Each point is reached from the start by the listed moves, each made 0, 1 or 2 times, or once backwards (-1), plus a little noise. Say if it took an odd or an even number of moves. Then give how often each move was made.
In the rows, zero is written as 128.

Moves:
(1): [133 147 123 134 115]
(2): [118 163 110 161 132]
(3): [114 129 128 121 124]
Start: [144 141 134 135 132]
Points:
[116 141 132 121 126] => even (0, 0, 2)
[123 249  89 206 109] => odd (2, 2, 1)
[124 124 138 121 141] => even (-1, 0, 1)
[162  88 157 103 146] => odd (-1, -1, -1)
[143 141 134 133 129] => even (0, 0, 0)

Moves:
(1): [131 105 128 137 124 120 148 135 119 122]
(2): [140 137 144 155 133 145 111 116 143 109]
(3): [117 108 141 114 131 123 138 124 107 142]
(4): [111 125  91 151 138 149 153 109 105 120]
(5): [130 134 119 110 149 121 114 104 122 122]
(6): [152 116 123 141 117 130 122 118 118 137]
(7): [145 162 129 103 107 118 134 129 105 135]
(8): [117 127 141 115 145 134 153 155 150 134]
Start: [136 125 152 116 113 123 122 117 134 145]
Points:
[ 89  45 152  77 165  99 174 135 129 166] => even (1, -1, 1, 0, 1, 0, -1, 1)
[146 175 249  29 111  98 178 191 151 160] => odd (1, 1, 1, -1, 0, -1, 2, 2)
[210  92 196 143  74 114  54  68 111 163] => even (0, 1, 1, -1, 0, 2, 0, -1)

Moves:
(1): [145 127 142 143 129 126 123 128 131 129 127 127 143 137 139 130 125]
(2): [137 137 122 138 129 123 138 117 124 126 124 126 134 122 139 127 129]
(3): [117 127 148 129 137 123 117 144 118 133 144 136 129 135 113 137 135]
(4): [131 120 115 131 144 122 126 108 132 119 140 134 115 120 120 118 128]
(5): [126 118 128 139 129 117 141 133 125 129 125 124 127 116 143 116 121]
(6): [125 130 125 124 124 133 121 136 128 140 136 133 134 133 128 137 112]
(7): [122 124 137 136 105 119 154 141 123 124 137 124 126 137 141 122 116]
(8): [141 146 122 121 146 127 139 130 134 119 121 119 102 126 111 126 146]
(9): [121 129 136 143 134 122 130 116 131 127 128 128 127 121 129 117 119]
(10): [135 129 141 126 130 132 120 128 129 143 134 134 126 132 128 140 130]
(11): [124 132 121 119 136 135 125 126 137 123 126 129 136 125 136 136 133]
(12): [125 132 133 133 113 127 140 135 130 129 113 145 130 150 131 113 135]
(13): [135 122 125 148 122 127 106 129 135 128 128 134 126 126 131 135 131]
(14): [117 125 125 126 137 130 126 116 134 138 133 127 135 143 122 121 137]
Start: [124 131 139 145 136 130 137 125 138 121 128 128 133 136 117 136 116]
Points:
[169 156 102  89 240 148 140  58 181  96 118 121  55 104  64 125 179] => even (0, -1, -1, 2, 0, -1, -1, 2, 0, 2, 1, 0, -1, 0)
[ 82  86 180 166 195 109 109  91 143 157 183 187 147 175 102 119 156] => odd (0, 0, 2, 2, 1, -1, 0, -1, 0, 2, 1, 1, 0, 2)
[117 197 115  80 167 149 198 122 165  80  75 144  82 171  76 114 199] => even (-1, 0, 0, 0, -1, -1, 0, 2, 0, 0, 2, 2, -1, 0)
[131 108 202 196 153  76 152 127  99 124 225 142  87 112 103 143  83] => odd (0, 1, 2, 2, 0, 0, 2, 0, 1, 2, -1, -1, 0, -1)
[151 105 140 195 154  70 227  92 117 107 176 104 126  91 187  98  71] => even (1, 2, 0, 2, 2, 0, 2, 0, 0, 1, 0, -1, -1, 0)
[107 184 135 144 172 117 158 164 113 145 117 135 107 160  62 128 154] => even (-1, 2, 2, -1, 1, 2, -1, 2, 0, -1, -1, 1, 0, 1)
[191 158 100 191 245 119 112  68 183 129 140 143 102  80 139 148 127] => even (1, 2, 0, 2, 2, 2, -1, 2, 1, 2, 2, 0, 1, 0)
[128 140 174 199  85 107 249 128 150 125  93 111 193 183 220  83  80] => odd (2, 1, -1, -1, 1, 0, 2, 0, 1, 0, 1, 1, -1, 1)

Moves:
(1): [132 135 129 126 135 136 128 125 121 126 130 124 125 124 122 132 129 132
 125 120 124 126 132 131 129]
(2): [129 135 122 119 130 132 126 129 128 125 125 135 135 129 132 120 130 122
 121 127 127 127 131 120 123]
(3): [112 129 129 122 121 131 134 131 137 128 138 133 133 129 119 117 130 129
 127 116 125 126 127 129 124]
(4): [125 124 127 132 128 129 129 132 125 128 137 124 139 137 129 121 119 134
 128 133 143 134 135 132 123]
(5): [120 123 133 123 124 124 128 121 137 125 126 127 119 146 124 111 120 113
 135 119 122 131 132 130 131]
(6): [131 125 129 130 131 138 130 124 135 133 130 131 129 134 117 126 120 129
 121 124 127 134 120 120 135]
(7): [137 136 128 119 118 122 126 125 134 121 130 128 130 125 122 125 129 128
 127 128 131 131 125 130 128]
(8): [126 134 128 124 128 135 121 134 133 131 129 121 124 132 131 142 121 132
 125 128 127 133 132 123 127]
(9): [144 134 137 130 134 130 124 124 125 146 133 124 137 125 127 119 114 124
 129 109 114 138 117 122 131]
(10): [131 136 129 139 135 127 124 114 124 127 125 136 119 121 130 131 115 147
 125 136 125 120 126 126 127]
(11): [129 123 122 131 129 121 130 129 128 124 144 130 125 131 134 122 130 129
 122 123 123 133 121 127 123]
(12): [124 133 143 131 143 111 132 117 130 132 131 124 131 123 124 128 133 137
 129 124 136 140 124 129 136]
(13): [123 134 119 110 135 136 136 115 132 135 133 131 138 124 126 121 124 129
 124 127 129 108 118 122 125]
(14): [127 132 113 126 130 131 119 130 128 124 131 135 131 133 117 132 129 128
 134 129 129 128 128 128 133]
(15): [137 135 125 117 130 130 132 127 125 139 129 132 136 131 117 125 126 118
 125 132 125 124 116 131 118]
(16): [123 119 131 136 122 121 123 132 135 133 123 119 131 134 133 137 137 137
 129 123 121 131 138 129 127]
(17): [124 122 132 131 122 123 124 126 128 128 113 117 124 126 129 120 126 138
 134 126 129 134 120 133 125]
(18): [133 134 139 118 134 124 129 142 123 123 125 129 121 143 123 118 132 123
 126 132 124 122 122 127 135]
(19): [130 132 131 131 124 129 126 122 126 128 131 131 124 136 128 119 136 125
 139 134 126 130 126 125 127]
(20): [124 132 123 135 139 139 134 131 138 129 127 125 129 119 118 133 135 131
 130 140 120 119 129 128 120]
(21): [134 135 134 123 134 133 119 131 119 127 132 135 125 136 123 126 121 118
 120 122 134 108 130 121 118]
(22): [123 127 134 128 131 126 124 118 122 125 132 126 138 117 130 137 131 138
 127 133 125 133 129 126 129]
(23): [133 120 129 125 128 123 130 132 125 133 132 129 118 117 128 130 137 129
 126 130 127 129 137 123 122]
(24): [133 130 126 129 141 141 119 125 138 123 134 134 132 118 119 131 141 130
 126 140 125 133 130 146 130]
Start: [124 127 131 129 135 137 122 140 118 145 122 131 134 132 129 123 122 127
 134 132 132 136 131 114 132]
Points:
[105 154 157  59 199 184 135 142 210 191 131 101 132 140   7 126 180 131
 114 147 121 106 125 137 112] => even (1, -1, 1, 0, 1, 2, 1, 2, -1, -1, -1, 2, 2, 0, 2, 2, 1, 1, 0, 2, 1, -1, 2, 2)
[129  89 116 158 107 156 112 121 124 129 154 176 106 136 112 104 130  97
 158 148 122 167 157  82 144] => odd (-1, 0, 0, 0, 1, 2, 0, -1, 0, 0, 0, -1, -1, 1, -1, -1, -1, -1, 2, 0, 0, 1, 2, 0)
[151 168 120  87 167 197  98 144 128 181 118 113 144 233 101  69  99  82
 130  80  85 154  88  75 141] => even (2, 2, -1, 0, 1, 2, -1, 2, 1, -1, 1, 0, 1, 1, 1, 1, 1, 1, 2, 0, 0, -1, -1, 0)
[131 225 130 120 225 205  96  62 165 152 214 159 177 140  60  65  74 149
 141 143  92 152 107 118 123] => even (1, 1, 1, 2, 2, 0, 1, 2, 2, 2, 1, 1, 1, 1, 0, -1, -1, 0, 2, 2, 0, 1, -1, 2)

Moves:
(1): [127 129 124 129 124 137 125 132 120 116 129 127 133 134 128 126 127 128
 119 127 132 136 138 133 131 130]
(2): [120 134 129 128 121 132 143 112 138 128 130 128 126 136 124 120 136 138
 119 133 143 133 128 134 137 118]
(3): [123 118 106 125 133 129 148 115 152 135 130 111 116 132 128 119 138 119
 117 122 125 124 138 117 130 129]
(4): [114 144 125 128 121 149 125 127 123 132 124 121 123 145 124 142 115 135
 129 117 134 123 121 124 131 137]
(5): [107 131 135 131 136 124 122 123 134 141 124 128 121 127 126 134 117 129
 115 125 121 129 139 133 124 132]
(6): [116 117 124 120 122 137 126 139 135 129 136 130 142 127 121 120 122 141
 126 125 139 132 131 132 131 131]
(7): [124 130 129 137 142 128 121 126 130 129 134 131 134 127 128 125 133 136
 130 145 133 110 113 136 123 146]
(8): [123 122 120 131 133 113 140 145 124 127 123 133 126 128 124 118 127 128
 134 126 132 128 112 125 127 129]
(9): [130 130 137 140 125 129 124 131 111 133 134 130 129 123 130 135 129 131
 121 122 126 123 143 125 125 130]
(10): [126 136 134 130 122 134 122 137 128 126 122 140 134 115 139 133 130 131
 130 122 125 124 123 117 133 132]
(11): [120 133 127 138 130 131 141 110 124 123 125 132 133 126 124 145 135 135
 124 120 130 125 141 120 128 129]
(12): [128 120 137 129 132 137 143 115 130 112 139 138 146 107 129 118 140 128
 123 131 142 135 128 109 137 121]
(13): [116 125 130 129 125 137 131 129 129 144 126 129 129 141 128 124 123 126
 128 124 126 115 123 126 119 121]
(14): [134 124 129 123 119 131 122 127 128 128 138 126 141 133 127 132 132 124
 124 128 134 112 133 125 143 124]
(15): [131 149 129 118 113 127 119 119 116 123 113 110 126 130 124 135 137 124
 138 137 123 124 127 123 126 115]
(16): [140 124 128 124 133 123 127 140 148 140 124 135 138 124 129 143 132 119
 134 130 138 129 129 117 134 133]
(17): [128 136 124 131 132 132 137 131 123 134 137 122 147 122 125 136 125 114
 119 145 137 123 135 141 139 131]
(18): [126 152 134 129 140 126 125 119 126 133 136 124 121 133 134 132 115 132
 121 131 117 117 129 131 119 119]
(19): [124 122 128 128 137 123 135 129 127 131 125 126 129 129 131 128 130 129
 128 123 126 134 134 136 131 124]
(20): [129 132 129 147 134 127 132 138 116 114 129 113 112 124 119 137 120 119
 117 130 124 128 136 138 119 126]
(21): [132 120 132 118 129 129 146 116 137 123 140 119 137 130 134 114 130 120
 115 138 133 125 130 124 130 131]
(22): [129 141 132 129 128 123 129 119 130 118 133 129 126 126 129 128 137 122
 135 116 126 129 125 130 132 128]
(23): [126 123 129 149 130 129 133 131 136 134 126 122 133 135 117 124 128 144
 127 119 124 132 126 124 130 131]
(24): [124 128 130 122 134 130 128 121 128 123 137 126 127 130 125 117 133 137
 120 126 130 124 111 137 120 129]
Start: [129 141 122 144 137 139 141 132 143 135 134 126 132 121 115 130 118 128
 135 139 145 115 124 131 151 125]
Points:
[ 16 179 120 127 121 184 223   7 164 103 114 137 114 139 107  91 180 170
 141  91 196 124  92  86 168 114] => even (0, 2, 1, 2, 1, 0, 1, 1, 0, 0, 1, 2, 1, -1, 1, -1, -1, -1, 1, -1, 0, 2, -1, 0)
[ 33 128 137 217 154 223 190 158 127 135 204 150 208  73 109  96 138 148
  92 113 214  76 127 156 195 159] => odd (0, 1, 1, 1, 0, 2, 2, 0, 2, 2, -1, 2, 2, 0, -1, -1, 2, -1, 2, 1, -1, 2, 0, 0)
[ 35 187 130 173 167 203 201  87 198 110 167  67 105 179 111  84  88 184
  28 128 160  88 120 151 132 126] => odd (2, 2, 1, 1, 1, 1, 1, 0, -1, 2, 0, 0, 1, 0, 0, 0, -1, 2, 1, 2, 2, 0, 1, 1)
[ 27 204 151 163 162 154 182 125 154 194 196 134 146 157 108 104  87 135
  64 114 181  52  77 185 169 122] => odd (0, 2, 0, 1, 2, 0, 0, 2, 1, 1, -1, 0, 2, 1, -1, 0, 2, 1, 0, 0, 0, 2, 0, 2)

Moves:
(1): [127 123 135 136 128 125 113 128 124 127 130 131 123 131 127 151 113 133
 140 131 128 128 122 126 124]
(2): [132 128 132 123 122 139 117 134 123 130 125 134 129 127 136 130 132 128
 124 126 128 120 123 138 136]
(3): [130 140 121 144 118 125 128 130 136 121 138 132 137 136 126 136 133 129
 128 126 135 131 128 130 131]
(4): [138 121 122 136 128 124 140 124 130 138 139 130 117 115 130 130 120 124
 115 116 129 130 121 123 133]
(5): [138 139 123 109 126 136 132 129 121 111 125 122 127 141 133 114 137 124
 136 115 123 129 130 123 118]
(6): [128 128 141 121 130 129 128 131 116 116 126 135 119 135 127 130 134 116
 123 139 136 133 123 132 136]
(7): [127 133 128 130 135 132 128 117 121 130 134 127 127 129 125 125 135 119
 129 126 125 135 129 123 128]
(8): [130 128 134 127 128 131 131 132 125 128 123 135 125 131 131 127 140 129
 122 121 135 127 119 131 123]
(9): [133 134 133 130 125 120 136 125 122 125 122 126 127 116 120 133 130 127
 131 123 122 128 124 127 126]
(10): [124 128 129 129 127 125 130 140 130 133 126 139 134 121 131 121 127 133
 122 118 130 120 107 118 122]
(11): [135 124 123 120 127 122 120 128 135 122 119 119 135 121 139 118 118 131
 131 118 119 137 121 122 124]
(12): [138 137 135 135 127 122 122 112 120 116 134 141 130 116 130 146 122 138
 124 121 143 128 113 122 125]
(13): [132 131 136 125 118 125 119 122 125 131 141 128 127 122 124 128 129 125
 134 125 124 125 138 130 130]
(14): [126 131 134 116 126 137 118 126 137 115 135 124 131 128 132 134 138 129
 122 124 132 133 128 119 133]
(15): [128 131 124 130 130 124 123 121 134 134 107 136 122 129 126 125 138 137
 119 129 126 116 129 125 122]
(16): [120 132 126 132 126 125 134 127 111 135 135 129 128 127 119 120 138 127
 134 124 131 132 122 120 128]
(17): [122 127 126 132 131 122 132 127 119 132 136 127 130 128 121 133 134 117
 132 127 126 125 136 131 123]
(18): [131 131 131 119 140 116 139 132 134 136 114 114 122 134 137 128 126 124
 134 127 132 110 129 137 119]
(19): [134 128 128 133 124 136 118 129 125 117 128 125 123 125 114 132 115 140
 127 123 125 122 131 139 130]
(20): [128 125 127 137 120 132 132 129 135 129 132 137 128 127 133 127 141 116
 129 123 137 121 128 130 127]
(21): [126 132 130 123 133 120 128 142 126 121 140 132 124 125 136 132 124 131
 141 124 126 131 132 143 123]
(22): [113 133 127 109 121 135 133 129 131 144 141 125 127 125 122 126 144 120
 122 137 123 114 124 136 123]
(23): [136 125 129 136 128 131 120 129 123 129 127 129 129 128 138 130 132 127
 127 138 125 128 122 130 131]
(24): [101 127 133 139 124 122 133 122 152 126 128 115 141 138 140 139 125 138
 138 131 122 124 147 139 122]
Start: [121 114 116 130 129 126 129 141 126 127 135 128 128 127 128 135 128 124
 116 141 127 111 139 147 130]
Points:
[220 153 112 135 117 117 134 140 139  47 150 135 101  88 148 149 126 106
 117  14 151 151  82 112 123] => even (1, 0, 2, 2, 1, 0, 2, 1, 2, 0, 2, 0, 0, 2, 0, 0, -1, 1, 1, 2, 1, -1, -1, -1)
[129  92 129 135 105 125  71 166  78 114 121 152 110 101 110 150 100 117
 116 124  91 120  89 139 149] => even (2, 2, 0, 1, 0, 2, 0, -1, 1, 1, 2, -1, 0, 0, 1, 1, 1, -1, 1, 0, 0, 0, 0, 0)
[115 124  91 122  94 173 129 183 178 108 249 114 139 115 151 118 131 132
 105  82  93 116 162 198 131] => odd (-1, 0, 1, 2, 1, -1, 1, 1, -1, 1, 0, -1, 1, 1, -1, -1, 0, -1, 2, 0, 2, 1, 1, 1)
[104  85 141 178  98 103 115 162 124 168 152 189 146  79 176 177 140  99
  99 109 145  58  54 174 109] => even (1, 2, 0, 1, -1, 1, 0, 1, 0, 2, 2, 1, 0, -1, 0, 0, 2, 0, 0, 2, 0, 1, 1, 1)
[ 79 122 157  47 128 122 154 152 138 127 217  52 100 140 173 130 151  39
 170 113  77  67 169 195  94] => odd (1, 0, -1, 2, 2, 2, 2, -1, 0, 1, 1, -1, 2, 1, -1, 0, 1, 2, 1, 1, 1, 2, 1, 2)

Moves:
(1): [115 121 124 124 128 131 126 111 137 131 122 123 140 114 129 123 131 122
 123 114 127 125 124 116 125]
(2): [121 132 122 128 129 130 123 118 117 133 140 137 129 125 128 139 123 129
 134 122 126 134 142 129 125]
(3): [122 116 135 131 140 124 124 138 123 119 123 115 125 125 120 130 134 127
 126 133 130 119 127 123 138]
(4): [118 120 139 141 140 121 115 116 126 135 120 116 125 116 136 128 133 120
 124 135 119 122 130 115 136]
(5): [149 129 137 136 120 124 135 120 126 136 133 135 125 121 117 129 126 119
 129 121 131 133 126 131 126]
(6): [127 136 128 131 130 113 129 109 122 138 133 137 134 116 119 129 134 136
 128 133 132 119 115 119 127]
(7): [133 123 136 139 143 131 110 138 131 123 117 121 131 127 138 119 123 121
 139 116 153 135 134 121 123]
(8): [136 120 139 138 133 141 125 115 128 135 133 121 127 131 133 124 128 123
 122 127 123 132 112 125 136]
(9): [120 137 135 113 140 136 125 122 123 124 131 117 123 121 108 123 128 134
 122 131 125 138 128 129 126]
(10): [131 127 130 115 128 142 123 141 122 130 120 128 126 135 127 129 131 131
 139 132 133 121 136 128 130]
(11): [123 130 124 117 121 131 134 127 118 140 128 129 141 126 116 135 120 113
 117 132 121 134 141 137 137]
(12): [114 128 123 130 136 135 124 147 137 131 132 129 116 137 130 115 127 122
 133 119 131 145 130 113 134]
(13): [133 129 120 127 142 137 125 123 125 124 143 125 128 126 125 126 131 135
 118 124 115 122 126 136 128]
(14): [132 125 134 132 131 129 127 119 128 127 127 141 139 127 127 126 130 132
 131 134 129 132 126 132 130]
(15): [142 134 130 127 126 128 121 144 118 125 122 122 134 116 132 130 140 137
 122 140 128 129 120 132 141]
(16): [132 121 125 128 119 134 140 130 136 136 116 136 133 123 126 132 116 127
 148 120 129 135 133 125 116]
(17): [123 117 129 120 131 122 119 133 122 129 125 126 130 121 121 129 130 128
 136 128 134 124 126 131 133]
(18): [124 138 129 136 119 132 127 127 144 129 138 114 128 135 135 123 121 134
 130 112 126 134 125 128 130]
(19): [129 127 139 128 125 129 116 139 124 140 126 129 130 134 119 139 126 123
 112 125 122 123 129 131 116]
(20): [133 127 126 128 130 129 121 125 122 134 127 125 128 129 124 141 132 113
 123 122 123 136 135 135 127]
(21): [126 126 142 126 131 111 134 125 132 137 135 130 136 121 137 128 133 121
 127 131 127 117 123 129 134]
(22): [122 128 124 136 118 133 128 137 126 122 124 131 128 137 136 126 136 136
 144 125 128 132 125 143 117]
(23): [112 131 116 113 127 139 116 133 114 116 126 134 143 119 113 128 112 137
 145 141 123 124 127 117 131]
(24): [124 128 126 127 130 134 124 140 125 133 122 136 128 124 124 140 132 126
 125 132 120 126 126 137 134]
Start: [133 134 116 123 127 138 127 145 129 132 124 129 126 126 121 110 131 124
 122 135 135 139 113 123 135]
Points:
[ 99 103 126  76  88 116  97 169  93 189 106 151 217  58  41 188 129 145
 187 131 101  33  96 134 125] => even (1, 0, 2, 0, 1, 2, -1, -1, -1, 2, 0, -1, 1, 0, 0, 2, 2, 2, 2, 1, 2, 1, 2, 1)
[ 61 174  35  87 103 184 121 169 125  99 180 127 179 128 122 102  94 177
 170 114  89 142  93 174 142] => even (0, 0, -1, -1, -1, 0, 0, 0, 0, -1, 1, 0, 2, -1, 0, 0, 1, 2, -1, 0, 1, 2, 2, 1)
[ 87 130 136  89 151 114 184 122 124 237 172 182 114 104  60 137 114  84
 102 116 114 142 120  87 135] => even (0, 2, 1, -1, 0, 2, -1, 1, 1, 0, 1, 2, 0, -1, -1, 2, 0, -1, 1, -1, 2, -1, -1, 1)
[224 133  87 152 100  79 148 100 139 165 158 161 106 134  88 145 137 125
 114  76 149 119  98 172  49] => odd (-1, -1, -1, -1, 1, 2, 0, -1, -1, -1, -1, -1, 2, -1, -1, 1, 2, 0, 1, 2, -1, 0, -1, -1)
[ 86 151 157  96 155 114  54 203  50 155 119  75 204  22  34 124 103 149
 205 140 161 134 131 124 149] => odd (-1, 1, 2, 1, 1, 2, 2, -1, 2, 0, 2, 0, 1, -1, 2, 2, 2, 2, 1, 0, 2, 2, 2, -1)
[157  93 141  76 160 249  71 163  65 163  98 168 197  60  76 133 120  90
 180 100 154 175 131 158 144] => odd (2, 2, 0, -1, 2, -1, 2, 2, 1, 2, 1, 0, 1, 1, 1, 1, 1, -1, 0, 0, 1, 1, 1, 2)
[148 146 195 132 189 178  56 142 160 233 137  54 127  97 159  87 177  69
  30  75 119 146  76  64 165] => even (2, 0, -1, 1, 0, 1, 1, 2, 1, 2, 0, 2, 1, -1, 2, 0, -1, 1, 2, 1, 2, -1, -1, 0)

Moves:
(1): [124 133 115 122 138 131 123 131 136 123 127 139 126 128 120 130 133 137
 122 125 119 130 125 125 129 136 121]
(2): [127 131 126 132 121 124 136 122 131 138 130 138 130 132 134 124 131 123
 135 125 126 131 125 129 128 126 122]
(3): [117 123 132 122 123 123 131 138 126 129 129 120 129 119 130 137 116 138
 129 126 124 131 126 126 120 124 131]
(4): [133 126 127 128 128 129 120 128 134 129 123 124 129 129 122 130 131 131
 127 136 132 124 121 131 127 127 121]
(5): [127 128 122 140 127 127 128 126 122 129 128 132 135 121 123 126 133 132
 139 139 144 144 133 124 131 135 140]
(6): [123 134 116 126 114 122 131 122 125 143 124 127 130 128 113 130 126 124
 123 127 117 116 130 117 127 124 137]
(7): [128 129 118 127 127 128 126 125 132 136 122 128 132 123 132 133 129 130
 118 115 130 138 125 123 135 134 131]
(8): [126 125 123 119 137 119 121 121 119 128 132 131 119 130 115 134 125 124
 130 134 132 132 123 137 132 124 134]
(9): [128 112 127 123 134 125 131 133 129 123 130 129 125 130 124 121 131 130
 115 133 130 120 134 122 133 126 126]
(10): [130 128 123 128 130 121 131 129 126 138 128 125 125 124 112 128 134 123
 126 125 115 137 130 118 129 124 130]
(11): [125 126 122 131 132 141 128 130 143 121 123 129 142 132 141 127 130 127
 132 124 122 126 114 133 128 123 130]
(12): [134 137 129 120 128 130 128 129 130 119 133 123 129 129 125 135 131 124
 118 131 129 137 119 131 135 113 128]
(13): [139 115 121 126 128 116 109 114 127 140 140 134 128 143 119 141 120 144
 119 129 135 124 146 125 123 138 123]
(14): [130 125 128 122 117 129 133 132 125 147 132 129 124 118 135 132 123 118
 122 125 116 117 116 129 128 120 145]
(15): [123 116 124 127 123 135 124 127 133 124 133 119 127 128 134 125 132 120
 128 137 133 138 134 127 126 130 115]
(16): [128 118 119 134 127 128 135 127 134 127 127 124 120 125 140 129 138 131
 117 132 127 139 124 122 126 129 137]
(17): [132 129 129 125 125 131 123 131 127 128 120 130 132 129 135 128 134 134
 124 129 129 131 128 126 127 124 129]
(18): [130 114 131 124 126 121 133 127 134 119 120 139 126 132 131 129 132 129
 140 128 126 126 126 123 126 140 129]
(19): [124 125 136 139 113 120 123 137 136 120 126 125 127 130 120 131 133 132
 131 125 138 136 133 136 119 125 126]
(20): [113 132 132 126 140 132 118 127 128 124 116 141 125 128 129 141 134 118
 129 137 139 123 126 117 120 126 132]
(21): [117 132 137 121 125 122 132 126 123 134 138 123 130 123 119 126 128 134
 127 130 122 128 134 134 129 127 136]
(22): [130 129 134 142 118 130 124 121 120 135 119 133 126 120 117 130 128 139
 113 113 126 119 131 124 151 124 124]
(23): [144 125 119 126 129 115 131 125 116 126 137 128 137 125 130 131 130 127
 133 128 124 126 120 129 129 134 132]
(24): [128 126 133 130 130 130 127 126 131 125 127 128 122 130 134 115 128 123
 124 126 130 125 119 123 116 126 131]
Start: [127 114 124 133 137 127 132 116 120 105 131 139 138 124 131 130 140 138
 126 128 122 131 141 123 131 143 130]
Points:
[121   7  90 167 159 157  49  66 135  93  99 167 151 149 149 126 159 210
  72 179 203 128 154  79 136 167 110] => even (0, 0, 1, 2, 2, 0, 0, 1, 2, -1, 2, -1, 2, -1, 2, 1, 2, 0, -1, 1, 0, 2, 0, 2)
[ 77  63 109 133 147 132 126 159 130  49 138 121 115  77 159 178 174 113
  82 134 124 157 105 131 138 116 141] => odd (1, -1, 1, -1, -1, -1, 0, 1, 1, 0, 1, 0, -1, 1, 2, 2, -1, -1, 2, 2, 0, 1, 2, -1)
[ 80  96 166 157  80 115 137 142 152  69 136  66 135 102  94 144 181 152
 130 156 145 239 184 114 107 120 133] => even (-1, -1, 1, 0, 1, 0, 0, -1, -1, 2, 0, 2, 0, -1, 2, 1, 0, 1, 2, 0, 2, 0, -1, 0)
[110 198  97 108 150 146 113  96 130 116 150 150 160 139  98 165 127 189
  83 114 101 137 168 118 156 139 118] => odd (2, 0, 0, -1, 0, 1, 0, -1, -1, -1, 0, 2, 1, -1, -1, 0, 0, -1, -1, 0, 1, 0, -1, -1)
[108  93 123 159 171 119 105 143 159  75  70 174 101 122  56 159 182 180
  53 113 105  93 141  57 146 132  79] => even (2, 0, 1, 2, -1, 0, -1, -1, 2, 2, 0, 0, 0, -1, -1, 1, -1, 0, 1, 2, -1, 2, 0, 0)
[127 108  68 113 146 131 117  91 149  87  95 192 146 125 162 149 156 128
 142 140 125 145  73  74 103 185 129] => even (2, 1, 1, 1, 1, 1, 1, 0, -1, -1, 0, 1, 0, 0, 1, 0, 0, 2, -1, 1, -1, 0, 1, 2)
[146  56  85  58 116  81 126 110 121 110 151 170 123 141 142 185 143 126
 117 126  80 173 103 109 120 121 110] => even (1, 2, 2, -1, -1, 0, 0, 2, 0, 1, 0, 2, 1, 1, 2, 0, 2, 2, 0, 0, -1, 0, 1, 0)
[ 84 105 131 144 105 111 122 123 109 160 127 122 105 101 121 177 139  72
 139 133 119 148 160  97  96 120 110] => odd (-1, 1, 1, 0, -1, 0, 0, 0, -1, 2, -1, -1, 0, 1, 2, 0, -1, -1, 1, 2, -1, 0, 0, -1)
[119  79  40 177 148 150 107  53 142 211 130 212 124 101 156 133 153 179
  47  70 103 172 111  79 169 161 181] => even (2, 2, 0, -1, 2, -1, 2, 1, 0, 1, 2, -1, 2, 2, 0, 2, 0, -1, -1, 0, 0, 2, -1, 2)
